Rows are points. Each copy is the shape, with its points in the same order, turned, moved and blurred by noise. Say if it was mirrored as well.
(in the rows, 128 means zero)

Shape:
[[147 121 133]
 [151 161 122]
 [141  98  43]
 [110 133 139]
 [153 115 112]
 [ 88 160 134]
 [146 166 134]
 [159 139 129]
 [126 150 128]]
Copy 1 (9 x 3):
[[117 137 110]
 [107  97 104]
 [208 110 112]
 [107 128 148]
 [139 131 102]
 [ 98 101 168]
 [ 93  98 109]
 [112 122  97]
 [107 107 130]]
Copy 1 is: only turned
Copy 2:
[[133 142 123]
 [101 140 147]
 [186 118 202]
 [125 105 115]
 [146 142 149]
 [102  78 121]
 [ 95 135 132]
 [118 152 136]
 [108 115 133]]
Copy 2 is: mirrored
Copy 3, 9 rows:
[[144 128 140]
 [175 111 101]
 [151 214 105]
 [123 109 110]
 [154 147 134]
 [115  99  80]
 [164  99 103]
 [169 117 132]
 [145 109 106]]
Copy 3 is: mirrored
Copy 4:
[[139 134 133]
 [120 106 155]
 [183  68  85]
 [105 135 113]
 [154 121 123]
 [ 73 119 110]
 [107 118 158]
 [136 126 151]
 [110 115 131]]
Copy 4 is: mirrored

Shape, 12 rows:
[[102 115 106 143 139 137]
 [123 123 120 144 113 155]
 [128  88 140 133 107 130]
 [111 135 157 146 134 108]
 [ 99 162 164 128 177 122]
 [154 151 128 108 122 149]
 [115 108 161 112 144 156]
 [106  99  63 122 145 154]
 [115 152 118 143  49 126]
 [147 159  87 169 157 115]
 [139 104 110 150 134 104]
 [ 81 139 116 165 138 185]]
Copy 1, 12 rows:
[[176 129 138 132 105 127]
 [150 119 119 118 124 132]
 [153 163 118 117 149 123]
 [138 145 108 143 109  88]
 [127 121 138 162 103  58]
 [107 122 141  91 121 113]
 [144 127 139 138 160  92]
 [189 121 180 114 104 150]
 [156 129  75  63 105 120]
 [122 118 134 136  54 148]
 [146 169 130 133  96 141]
 [180  69 114 143 118 121]]
Copy 1 is: mirrored
Copy 2 (12 x 6):
[[148 152 146 148 140 171]
 [155 137 144 156 126 128]
 [144 149 139 132 163 111]
 [148 107 110 129 157 151]
 [159 120  82 108 121 182]
 [130 132 118 142  89 111]
 [177 156 113 107 130 130]
 [136 184 171 152 118 167]
 [138  77 178 150 136 112]
 [101 128 109 184 122 179]
 [111 149 125 154 165 145]
 [194 133 145 171 117 172]]
Copy 2 is: mirrored
Copy 3:
[[108 111 119 151 101 120]
 [119 126 134 156 126 145]
 [160 130 123 154 132 123]
 [121 151 147 128 114  97]
 [ 83 129 158 111 125  70]
 [111 123 131 109 159 148]
 [124 107 139 150 159  95]
 [102  76  83 156 101 141]
 [118 194 111 156 129 169]
 [ 97 117 143  93  77 153]
 [148 121 120 120  93 128]
 [ 71 114 150 187 111 134]]
Copy 3 is: mirrored

Shape, 14 rows:
[[118 110 141 108 131 118 137 155 130]
 [143 109 105 106 167 121 128 151 183]
 [ 95 123 132 144 192 150 112  76 108]
 [101 141 114 157 171 143 157  92 130]
 [102 141 119 134 136 153  98  51 108]
 [ 99  79 173 124 184  89 124 146 127]
 [149 123 118  66 119 126 164 158 119]
 [114 140 141  93 128 127 132 182 131]
 [ 96  95 166 129 153 141 144 125 160]
 [147 147 150 134 111 116 124 112 121]
 [123  93 107 128 112 111 130 166 146]
 [115  85 136 123 130 102 125 111 120]
 [159 133 145 124 148 180 117 132  83]
 [115 138 129 145 174 152 109  81  93]]
Copy 1 (14 x 9):
[[119 144 135 146 132 100 159 138 112]
 [133 162 148 166 137  84  90 121 138]
 [202 134 158 105 119 145 146  86 129]
 [156 151 139 119 121 156 154  80 162]
 [205 110 109 100 121 159 142 112 145]
 [158 172 160 139 132  60 171  90  92]
 [103 121 152 156 156 112 151 179 130]
 [106 159 115 150 156 112 148 144 102]
 [162 186 136 152  98 112 165 128 130]
 [143 111  95 163 134 116 164 112 132]
 [100 142 126 143 106  88 124 129 118]
 [155 121 140 132 109  84 160 119 128]
 [153  96 142 175 139 170 146 125  87]
 [185 119 138 126 134 157 143  85 128]]
Copy 1 is: only turned
Copy 2:
[[113 144  94 140 125 144 112 135 149]
 [120 133  72 162 118 137 135 117  94]
 [ 90 122 187 172 113 106 101 137 110]
 [116 130 169 151 149 134  99 143  87]
 [124 156 195 143 116  74  95 113 124]
 [ 46 133  99 173 127 144  91 149 146]
 [149 137  81 108  88 159 106 138 136]
 [132 158  94 146 114 165 134 144 157]
 [ 89 125 125 159 156 156 108 107 144]
 [102 172 139  97 127 119 127 129 139]
 [131 144  72 142 155 117 125 142 140]
 [ 96 145 109 132 133 104  87 131 145]
 [119 107 161 115  89 123 153 143 150]
 [104 130 192 146 111  99 108 144 114]]
Copy 2 is: mirrored
Copy 3 (14 x 9):
[[ 86 135 149 136 136 137 127 134 130]
 [105 151 131 104 140 107 107 139  76]
 [115 187 100 135 122 132 150  47 130]
 [121 159 106 143  89 140 113  67 114]
 [150 150  94 148 114 133 185  61 132]
 [ 60 159 167 125 169 123 109  80 134]
 [ 79 109 120 105 121 161 137 169 121]
 [ 86 145 153 129 111 119 132 166 145]
 [ 73 149 127 169 141 112 117  98 110]
 [133 106 119 137 131 128 131 114 159]
 [122 137 165 144 146 148 116 150 103]
 [106 128 145 139 162 151 140  90 120]
 [114 171  76 130 141 151 138 135 171]
 [129 176  94 130 120 139 150  63 151]]
Copy 3 is: mirrored
Copy 4:
[[117 144 145  94 112 130 130 140 124]
 [ 95 116 187 112 124 133  87 109 136]
 [192 117 115 127  96 159 112  83 158]
 [171  96 142 156 104 139 140 101 143]
 [180 125  74 155 123 134 106 104 167]
 [168 164 175  62 105 162 120 112 122]
 [ 85 121 134  87 107  78 134 133 119]
 [ 92 152 145 104  84 124 131 153 131]
 [146 123 159  94 133 167 140 128 162]
 [125 162 107 136 134 126 144 110 125]
 [107 127 149 110 129 141 107 156  92]
 [158 139 126  96 142 132 111 128 111]
 [106 123  73 102  81 150 137  82 136]
 [177 127  93 136  92 145 115  78 152]]
Copy 4 is: only turned

Shape:
[[154 162 138 153 114 116 151 124  75 110 144  94]
 [ 81 161  86 135 131 126 101 185 153  73 148 133]
 [153 141 163 171 132 150 118 113 109 130 106 104]
 [161 148 152 132  95 119  88  97 109 145 141  99]
 [149 162 139 165  93 113 142 128 120 157 113 116]
 [ 45 123 121 111 134 101 120 180 125  96 117 114]
 [133 110 137 121 126 123 133 136 131 126 117 157]
 [152 170 155 131  80 146 136  96  93 128 111 132]
 [ 58 155 114 116 157 144 131 173 133 127 124 111]
 [123  76 103 105 143 156 132 133 123 136 159 158]
 [ 77 118 103 102 127 146 139 172 163  79 115  94]
 [152 117 131  77 154 152 122 160 111 137 121 151]
 [141 163 128 135 138 119 134  74 108 127 112 123]
 [160 165 190 142 118 116 141 100 129 124 149 124]
 [141 101  97  85 160 121 130 156 143 127 115 135]
 [136 106 115  78 142 148 145 141 146 162 142 134]]
Copy 1 (16 x 12):
[[103 139 160 183 118 137 109  98 130 140 141 148]
 [ 57  84 129 115 122 161 133 181 123 127  70 151]
 [134 120 168 141 147 136 121  96  92 148 145 105]
 [112 176 152 126 151 127 129 105 138 135 164 110]
 [131 150 154 140 107 170 120  90 129 161 128 101]
 [ 69  61 110  76 103 149 116 136 129 160 121 179]
 [138 113 108 112 101 127 118 135 113 132 125 121]
 [124 165 124 161 122 162 108 104 100 134 172 106]
 [ 86  75 129 105 102 166 156 153 101 171 119 172]
 [142 125  95 108  98  94 156 137  94 118 101 158]
 [110  67  97 110 141 173 136 150 121 148  96 187]
 [157 126 132 108 101 113 129 182  99 133 150 159]
 [109 143 121 161 128 122 127 117 110 179 149  96]
 [124 124 143 168 120 134 134 104 148 124 170  82]
 [158 112 109 103 109 104 127 173 126 155 111 160]
 [164 133 102 111  94 118 169 152 122 145 130 161]]
Copy 1 is: only turned
Copy 2, 16 rows:
[[139 174 147 123 149  84  93 141 142 116  83 138]
 [ 80 187  75 170 104 101 146 159  83 163 133 157]
 [160 140 127 152 136 103 119 140 120  95  73  92]
 [131 143 143 141 155  75 120 115 141 157  82  79]
 [114 113 137 128 152  81 100 131 110 108  98 118]
 [124 167  27 148 148 103 133 130  90 155 126 166]
 [129 124 104 137 151 120 146 145 133 129 143 122]
 [131 129 148  81 144 111 116 136 123 128  85  95]
 [136 143  47 148  96 102 112 139  90 158 119 168]
 [169 140 119 145 125 122 152 139 137 153 193 136]
 [110 181  55 157 121 150 123 105  91 149 144 156]
 [147 141  83 127 108 126 133 146 176 133 155 111]
 [142 125 147 118 131 104 151 126 135 133  67 139]
 [129 123 153 141 165 118  99 165 143 147  69 111]
 [118 133  77 154 122 123 149 120 165 131 164 147]
 [149 116 102 150 113 128 121 118 156 157 167 132]]
Copy 2 is: mirrored
Copy 3:
[[164 134 126 129 154 176 190 128  99 161 134 133]
 [100 127  70  76 165 123 164 118 167  87 105 164]
 [173 115 152 107 114 146 154 149 114 149 111 125]
 [173 114 146 146 143 148 140 119 145 196 112 141]
 [162 119 124 117 110 139 175  96 120 169 126 103]
 [ 70 133  98  81 167 164 129 126 170 103 127 109]
 [128 130 114 121 125 133 101 118 105 128 121 120]
 [184 113  98 151 100 158 154 137 134 175 151 134]
 [ 86 152 112 111 135 141 161 136 178  75 118 112]
 [125 179 133 138 133 121  89 113 106 101 135 159]
 [ 74 149  86  93 160 106 142 168 150 112 132 127]
 [145 170 101 155 133 143  95 146 115 107  95 122]
 [166  92 141 158 132 140 149 133 116 136 148 128]
 [140 100 133 149 104 163 163 127 100 179 101 147]
 [116 156 106 146 164 107 103 125 108 101 102 114]
 [114 183 128 167 129 106 105 125 122 124 118 122]]
Copy 3 is: only turned
Copy 4 (16 x 12):
[[142 123 117 119 163 142  69 138  89 137 109 168]
 [175 158 132 208 117  81 126 139 134  94 112 175]
 [154 146 115 110 143 147 109  99  92 165 102 125]
 [134 139 122 111 149 152  78  65  90 104 109 139]
 [109 138 115 125 110 159  94 117  87 136 108 154]
 [148 131  98 193 130  94 117 155 175  93  83 132]
 [151 143 144 136 114 147 118 134 137 109 122 111]
 [151 137 138  95 112 138  54 113  79 124  96 123]
 [138 139 114 194 119  76  99 133 167 140 106 136]
 [168 104 168 140 121 134 124 120 169 118 167 111]
 [157 153 123 147 114  65 135 146 183 109  95 159]
 [161 137 190 147 133 148  94 117 168 135 108 107]
 [120 149 134 118 153 116  83 121  80 131 126 104]
 [145 183 110 109 139 165  64 114  97 126 133 134]
 [130 142 184 149 137 125 136 130 173 110 116 118]
 [128 134 174 134 115 136 100 107 185 126 145 119]]
Copy 4 is: mirrored
